Each row of a before or after table is a point. The points were changed in one or more steps. Then noise was added and the rows were shuffled. The steps act on columns, c1 being the first. Write out the steps. A step turns or swaps two columns, mirrors them in a line or flattens them onto one, adds a multiple of one to another, or multiplies or shifts one. Angles are multiples of 10 degrees, from the lower column toward the higher: turns from -170 to 170, lines from 10 to 170 but not 90. Use the fewest steps. Two steps may share a column if one is a turn and the other turns, adds or multiplies; they go together, in the order done. Otherwise the lowest column goes first.

Before, 11 rows:
-11	24
-9	-4
13	-4
-19	12
-11	30
-11	39
138	53
-31	94
-16	44
27	63
75	-1
After (11 x 2):
17	-7
24	2
38	9
-27	146
-11	11
-41	63
95	22
46	10
34	6
38	54
0	-8
Steps: mirror c1 and c2 in the line at 60 degrees

Before, 14 rows:
36	-44	-26
-12	-21	46
-2	-50	3
43	-39	-53
25	-22	-21
18	60	94
48	13	-20
-11	26	15
-36	0	24
18	-61	12
29	45	135
-7	-1	-30
16	-52	0
8	51	88
After (14 x 3):
-9	-55	99
15	149	150
24	-112	28
-26	-1	73
1	-3	16
25	-99	-6
10	-147	64
4	-123	54
-10	63	67
21	115	182
19	-55	28
9	-127	42
4	125	140
33	31	31
Steps: multiply c1 by 0.7; multiply c2 by 2.5; shift c3 by 50

Before, 14 rows:
-9	-27	67	-56
-35	72	1	-16
-15	-26	13	-31
-32	-25	37	-36
4	4	74	-57
-16	36	-35	10
1	-2	51	-45
-13	1	-39	-32
-28	60	-68	3
47	-31	41	-35
54	-59	64	16
40	-55	40	51
58	-60	9	58
-67	63	-35	4
After, 14 rows:
-83	-35	2	-29
72	41	19	65
-24	36	-36	34
-14	10	-27	-44
55	16	-38	40
-40	-48	2	-67
57	32	54	46
2	31	-51	59
5	-1	-60	74
69	37	64	11
-2	-2	-41	51
-8	32	-31	14
-24	-20	12	-29
-58	-55	-14	4
Steps: mirror c1 and c2 in the line at 170 degrees; swap c3 and c4

Before, 14 rows:
-2	-26	-9	-38	-16	-65
-24	-39	-38	37	-57	-25
26	-23	98	32	-24	-9
-49	9	68	23	-7	-69
18	64	28	-48	9	-38
-33	0	-9	-44	-21	-62
-56	10	106	3	-9	-59
-69	-27	-16	82	-54	10
18	29	-21	-41	-89	-161
45	-14	-7	-9	-74	-108
-31	-21	-27	-50	-27	-21
-41	-62	95	-51	-52	-50
-26	-10	-63	-5	25	-91
4	-10	63	21	-99	-11
After, 14 rows:
87	-5	-4	-8	-70	-108
-70	2	1	-49	-25	-56
-111	2	46	0	-9	-66
54	-30	43	33	-27	-11
-64	-19	-4	-52	-27	-17
43	69	9	-53	13	-40
-44	-43	-12	39	-60	-22
39	33	-6	-47	-94	-151
-9	-20	7	-38	-10	-64
-51	-15	-22	1	18	-91
-77	-58	42	-50	-43	-52
-96	8	18	22	-9	-68
8	-8	28	22	-93	-15
-134	-24	-10	87	-55	12
Steps: multiply c1 by 2; multiply c3 by 0.4

Before, 9 rows:
-56	-17	-68	-46	-33	-44	69	-8
2	53	11	-69	22	-1	-41	-19
26	-24	-31	0	-36	-28	47	41
15	48	-95	-2	-5	42	-45	-39
-56	-2	-25	-69	14	51	56	-29
60	-10	2	-63	-44	-10	74	-41
-67	-51	-11	-88	-34	70	-6	-25
51	39	33	31	6	-42	-46	-37
-29	-54	-79	1	58	-35	-52	18
After (9 x 8):
-21	31	4	12	33	-12	-92	88
-34	-27	-46	-23	41	38	31	29
-5	34	-15	30	8	-25	-57	-22
80	25	-31	37	6	-46	-37	46
-63	-45	7	-63	7	-39	16	-12
81	4	-10	32	3	47	-24	84
-1	18	-24	13	-81	-37	58	-12
55	68	-3	57	26	68	41	101
-18	-51	8	47	6	6	30	79
Steps: turn c1 and c7 by -150 degrees; add -0.3 times c6 to c5; turn c2 and c5 by 150 degrees; multiply c3 by 0.4; multiply c4 by 1.3; turn c4 and c8 by -130 degrees
